Each row is a point. Each copy is the shape, with its points in the same order, stretched, turned, moved and blurred by noise. Some copies are also mirrored. Which?

Shape:
[[-27  -6]
 [-39  51]
 [ 37 -17]
 [ 22 -21]
 [-41 -25]
 [ 14  43]]
Copy 1 (6 x 2):
[[-23 -18]
 [-42  33]
 [ 27 -40]
 [ 22 -41]
 [-42 -36]
 [ 18  19]]
Copy 1 is: only turned
Copy 2, 6 rows:
[[-33   4]
 [-58 -55]
 [ 34  -3]
 [ 20   7]
 [-44  26]
 [ -1 -60]]
Copy 2 is: mirrored

Shape:
[[-22 -14]
 [ 17  18]
 [ 36 -18]
 [-12 -11]
 [-23  28]]
Copy 1:
[[  3 -27]
 [  1  24]
 [-45  17]
 [ -2 -17]
 [ 41   0]]
Copy 1 is: mirrored
Copy 2:
[[ -6 -34]
 [ 28  16]
 [ 60 -16]
 [  3 -27]
 [-22  14]]
Copy 2 is: only turned
Copy 3, 5 rows:
[[-21 -32]
 [ 11  15]
 [-28  27]
 [-15 -16]
 [ 26 -20]]
Copy 3 is: mirrored

Shape (9 x 3):
[[ 19  -8 -35]
 [-13  -4   4]
 [ 37  49   5]
 [ -5   2   7]
 [  5  42 -35]
 [-27 -33  -7]
 [ 27  11 -44]
 [ -5  16   0]
 [-31 -27  24]]
Copy 1:
[[ 53   1 -21]
 [ -9   3  -2]
 [ 15  56 -30]
 [ -3   8   3]
 [ 19  16 -60]
 [  8 -24   4]
 [ 56   7 -39]
 [ -3  19 -24]
 [-17 -16  27]]
Copy 1 is: only turned
Copy 2 (9 x 3):
[[ 18 -36 -15]
 [-16   0  -6]
 [ 36   6  35]
 [ -9   6   0]
 [ 12 -42  29]
 [-32 -12 -31]
 [ 30 -45   2]
 [ -6  -4  11]
 [-38  23 -23]]
Copy 2 is: mirrored

Shape:
[[ 16  22   9  50]
 [ -7   2  -2 -10]
 [ 16  -7 -10 -11]
 [  6 -39 -12  11]
 [-11  10 -20   0]
 [  8  -4   2  13]
 [  9   6 -41  18]
 [ 20 -18  36 -10]
 [  1 -18  -1  28]
 [  0   2  25   6]]
Copy 1:
[[  0  -4 -38  49]
 [ -5   9  12  -8]
 [-13   9  -9 -22]
 [-58   2 -14 -14]
 [ -3  30   4   4]
 [-16  -3 -11   7]
 [ -9  47 -36   9]
 [-22 -47   8 -18]
 [-37  -2 -15  17]
 [-12 -21   9   8]]
Copy 1 is: only turned
Copy 2:
[[ -3  60 -12   0]
 [ -3  -8   8   3]
 [ 10  -9  -1 -17]
 [ 47 -18   7  -4]
 [ -5  -7  -6  11]
 [ 10  15   4  -3]
 [ 11   2 -30   0]
 [ 12  10  35 -22]
 [ 30  11   5   7]
 [ -1  17  21   0]]
Copy 2 is: only turned
Copy 3, 10 rows:
[[  0 -55  25  23]
 [-12  20   8   5]
 [ -8   8 -15 -13]
 [-40 -10   0 -34]
 [-25   8   2  22]
 [-11 -12  10  -5]
 [-37 -24 -22  24]
 [ 19  11  19 -42]
 [-28 -24  18 -11]
 [  6   2  28  -6]]
Copy 3 is: only turned

Shape:
[[ 19 -27   2   6]
 [-21   4 -39  -6]
 [ 21 -23  -8 -47]
 [ 43 -37  -8   9]
 [ 24   0   9   9]
 [  9  13 -15   0]
 [  7 -32  22   2]
 [-19 -16  17 -22]
 [ 10  13  18  -5]]
Copy 1, 9 rows:
[[-17 -19  -6  21]
 [-33  15  14 -15]
 [-48 -16 -38  -9]
 [-35 -24  -6  49]
 [ -6   5  -7  23]
 [-20  25  -2   5]
 [  0 -30 -11   7]
 [  0 -20 -21 -35]
 [  5  14 -19  -5]]
Copy 1 is: only turned
Copy 2 (9 x 4):
[[ 26   6  27  -5]
 [  8 -19 -10  37]
 [ 39  25 -20  10]
 [ 49  -1  25 -12]
 [  8  -9   3 -20]
 [  6 -18 -18   0]
 [ 12  22  41  -5]
 [ -6  29  17  16]
 [-10   0  -9 -17]]
Copy 2 is: mirrored
Copy 3:
[[  5 -23  20  10]
 [-31  37  39  17]
 [  1  -2  60 -33]
 [ 26 -36  49  16]
 [ 34  -5   5   2]
 [ 20  26  19   6]
 [ -1 -40  -2  -4]
 [-23  -7  -8 -24]
 [ 28   9 -11 -18]]
Copy 3 is: mirrored
Copy 4, 9 rows:
[[ -9 -16   4  27]
 [  0  18 -25 -21]
 [ 16 -40 -27   5]
 [ -6 -21   0  52]
 [ 11  -3  14  21]
 [ 17  11  -3   3]
 [-13 -30  18  11]
 [ -4 -30   3 -31]
 [ 22  -8  17  -4]]
Copy 4 is: only turned
